Each row of a before or after table is a point. The points were changed in one or more steps. Then noise was added and the rows were shuffled. The steps act on how far a point lies along the listed directions, d1 being the first. Write out the steps. A step turns or swaps two directions, mirrors them in a line or flattens them onto one, adds a multiple of one to another, or multiplies one. Angles are multiples of 10 degrees, from the lower direction toward the higher: turns from -170 to 170, lines from 10 to 170 but not 90. Use the fewest steps. Two steps may share a direction if one is a turn and the other turns, adds or multiplies; they go together, in the order done. Otherwise the lowest direction goes first.

Directions:
(1): -11; -1; 44
(2): -40; 20; -9
(3): 19; 41; 6
Before:
-3; -15; 1
33; 6; 16
28; -16; -37
15; -22; 1
28; -25; -25
10; -15; -19
-13; -8; -11
18; -24; 11
-86; 32; -27
After (9 x 3):
-1; -13; -31
-37; -10; 88
-5; -20; 9
17; 27; -27
16; -23; -5
39; -28; -8
2; -18; -23
28; -32; -19
-8; -17; -7
Steps: mirror d1 and d2 in the line at 50 degrees; multiply d3 by 1.3

Directions:
(1): -3; 38; 26; 12; 0; -32; 43; 4; 32
(2): -67; -14; 9; -23; -7; 15; 22; -9; -1
Before:
14; 26; -6; -3; 1; -14; 25; 5; 10
35; 1; -14; 7; 0; 0; -22; 10; -7
45; -1; -10; 20; 1; 5; -14; 3; -18
14; 23; 15; 28; 8; -33; 19; -8; 1
-64; 74; 59; 1; 9; -58; 117; -12; 72
-1; 15; 1; -10; -8; 6; 2; 9; -3
-54; 10; -16; -23; -3; 12; 25; -10; 20
54; 46; 21; 18; 2; -22; 19; 22; 26
-60; -2; 8; -3; -15; -22; 45; 2; 19
31; 36; 12; 24; -8; -34; 27; 5; 29
48; 11; -13; -2; 0; -3; 15; 1; 5
48; -2; -10; 16; 0; -28; -29; -3; -1
-27; -21; -6; -13; -4; 9; 0; -16; -4
After, 13 rows:
16; -6; -30; -13; 2; 12; -12; 3; -17
-46; -34; -5; -20; -9; 2; -11; -18; -13
-6; -24; -19; -25; -6; 28; 10; -10; -12
45; 35; -23; 14; 8; -15; 0; 5; 27
9; 17; 7; 12; -1; -25; 17; -5; 19
146; -11; -53; 30; 29; 3; -89; 4; -33
5; 14; -4; -6; -7; 8; -4; 11; -6
14; -36; -31; -2; -9; 26; -44; -3; -29
-38; -11; -3; -18; -5; 14; 4; -3; -7
2; -37; -22; -23; -5; 48; -41; 5; -36
6; -26; -13; 11; 5; 6; -27; -15; -36
61; 3; -21; 31; -4; -32; -16; 17; 3
-39; -18; 3; -8; -9; 20; 15; -12; -18
Steps: turn d1 and d2 by -140 degrees

Directions:
(1): 48; -25; 17; -10; 2; 18; -21; -45; -15; 9; 45; -10; 34; -7
(2): 4; 25; -2; 11; 2; -73; 20; -1; -30; -28; 25; -21; 19; -5
(3): -44; -22; 0; 8; -32; 15; 24; 28; -21; 22; 46; 17; 17; -31
(4): -11; -13; -46; 19; 49; 20; 18; -18; -27; -6; 28; -9; -37; 18
(5): 38; -28; -16; -21; -25; 13; 20; 46; -35; -20; -14; -9; 9; 39
Before:
-12; 0; -22; 12; 32; 40; 11; -14; 24; 20; -1; -2; -37; 7
49; -4; 24; -6; -31; -13; -1; 32; -9; -1; 4; -22; 41; 8
43; -32; 6; -38; -46; 1; 10; 66; -42; -4; 6; -10; 50; 7
-22; -36; -4; 19; -19; 40; 9; 3; -14; 29; 12; 35; -8; -17
4; -43; -25; 10; -9; 52; -1; -24; -19; 21; 49; 16; -12; -9
43; -21; -4; -17; -36; -28; 12; 39; -39; -19; -10; -21; 27; 36
4; 20; 7; -16; 39; 22; -29; -47; 47; 3; -49; 14; -40; 4
-21; -1; 8; 11; 38; 47; -11; -23; 16; 5; -18; -1; -15; -5
5; 42; 4; 1; -32; -66; 22; 26; -27; -33; -24; -21; 34; 0
21; 8; -6; -15; -29; -29; -14; -3; 2; -12; -6; -20; 37; -1
11; -3; -15; 3; 26; 28; -5; -5; 8; 10; -26; 5; -25; 23
-24; -13; -2; -20; 7; 46; 10; 2; 22; 23; -24; 20; -19; -13
After (12 x 14):
-60; 47; 20; 19; -50; -62; 23; 17; -15; 0; 25; 1; 48; -54
7; 3; -1; -24; 26; 35; -5; -17; 38; 8; -54; 11; -28; 7
48; -51; -30; -8; -18; 50; -3; -4; -24; -3; 18; 6; -8; 23
6; -30; -7; 10; -11; 35; 2; 0; -5; 21; -11; 30; -15; 4
37; 3; -12; -10; 22; 20; -14; -5; 16; -1; -54; 1; -21; 38
28; -1; -26; -4; 30; 37; 9; -3; 20; -2; -32; -13; -39; 39
-8; 7; -6; -4; -25; -27; -11; -12; 6; 1; 19; -11; 33; -27
17; -3; -7; 1; 51; 49; -11; -22; 6; -17; -43; -14; -27; 28
8; -1; 35; -18; -62; -42; -3; 35; -7; 5; -2; -2; 56; -13
12; -6; 48; -32; -61; -18; -10; 44; 0; 16; 11; 4; 69; -41
33; 20; -16; -18; 69; 28; -30; -55; 40; -14; -68; -1; -64; 37
19; 6; 41; 6; -33; -20; -8; 15; 10; 19; 19; -12; 42; -22
Steps: add 0.5 times d1 to d4; turn d4 and d5 by 60 degrees; add 1 times d2 to d3
